Each row is a point. Two turns around zero, p and q, are shown by what they do to some points. Where does a point land after both, in the order given? Backwards means that the second turn is done in reverse. Each puzzle has new turns, and all numbers are rounded.

Turn p:
[0.40 0.21] => [ 0.44 -0.10]
[-0.10 -0.55] => [-0.44 -0.35]
[-0.30  0.34] => [0.00 0.45]
Turn q:
[ 0.22 -0.49] => [ 0.24 -0.48]
[-0.38  0.52] => [-0.40  0.51]
[0.06 0.34] => [0.05 0.34]
[ 0.10 -0.36] => [ 0.11 -0.36]
Where do these land?
p, then q: [-0.01 -0.19] => [-0.13 -0.14]
p, then q: [-0.62  0.43] => [-0.21  0.73]
q, then p backwards: [-0.25  0.06] => [-0.22 -0.13]
p, then q backwards: [ 0.33 -0.33] => [ 0.02 -0.47]
p, then q: [0.55 0.03] => [ 0.44 -0.32]

Turn p:
[-0.39  0.33 -0.35] => [ 0.33 -0.14 -0.50]
[0.22 0.03 0.33] => [-0.06  0.30  0.26]
[ 0.48 -0.14  0.01] => [ 0.00 -0.08  0.49]
[-0.46 -0.05 -0.54] => [ 0.07 -0.48 -0.52]
[-0.17  0.10  0.76] => [-0.29  0.73 -0.06]
[ 0.32 -0.27 -0.22] => [-0.05 -0.34  0.33]
Turn q:
[-0.12 -1.13  0.46] => [ 1.07 -0.19 -0.56]
[ 0.22  0.16 -0.02] => [-0.05  0.09  0.25]
[ 0.22  0.39 -0.24] => [-0.34  0.23  0.30]
[-0.06  0.18  0.09] => [-0.13 -0.15  0.08]
[-0.12  0.40 -0.01] => [-0.37 -0.14  0.12]
[-0.13  0.00 -0.28] => [-0.18  0.16 -0.19]
Where do these land?
p, then q: [-0.66 -0.32  0.08] => [-0.40  0.22 -0.58]
p, then q: [ 0.41  0.51 -0.11] => [0.25 0.06 0.61]
p, then q: [-0.12  0.04  0.35] => [-0.36 -0.10  0.05]
p, then q backwards: [ 0.38 -0.24 -0.32] => [0.08 0.27 0.48]

Turn p:
[ 0.36 -0.59 -0.16  0.53] => [-0.02 -0.44 -0.75  0.17]
[-0.15  0.11  0.33 -0.38] => [-0.03  0.12  0.48  0.21]
[-0.25 -0.20  0.00  0.45] => [-0.45 -0.09 -0.30 -0.06]
[ 0.04 -0.35 -0.45  0.08] => [ 0.07 -0.46 -0.24 -0.25]
[ 0.31  0.50 -0.12 -0.27] => [ 0.51  0.36  0.15 -0.14]
[-0.32  0.53  0.41 -0.40] => [-0.10  0.51  0.66  0.07]
Turn q:
[-1.21  0.02  0.29  0.03] => [-0.66 -0.17 -0.97 -0.37]
[ 0.02 -0.09 -0.47 -0.01] => [ 0.26 -0.39  0.02  0.09]
[0.35 0.25 0.22 0.15] => [-0.02  0.37  0.20  0.28]
[ 0.19 -0.32  0.31 -0.20] => [-0.07  0.17  0.31 -0.38]
[ 0.39 -0.02  0.06  0.28] => [-0.07  0.09  0.39  0.26]
[ 0.26  0.17 -0.40 -0.25] => [ 0.55 -0.07  0.04  0.12]
Where do these land?
q, then p: [ 1.16 -0.07  0.36 -0.06] => [-0.03  0.97  0.10  0.73]
p, then q: [-0.09  0.02 -0.20 -0.28] => [ 0.00  0.20  0.15 -0.25]
p, then q: [-0.33  0.34 -0.16  0.30] => [ 0.28  0.10 -0.48 -0.15]
p, then q backwards: [-0.32 -0.31 -0.19  0.07] => [-0.28 -0.37 -0.04  0.15]
q, then p: [-0.42  0.03  0.18 -0.04] => [ 0.01 -0.16  0.19 -0.39]
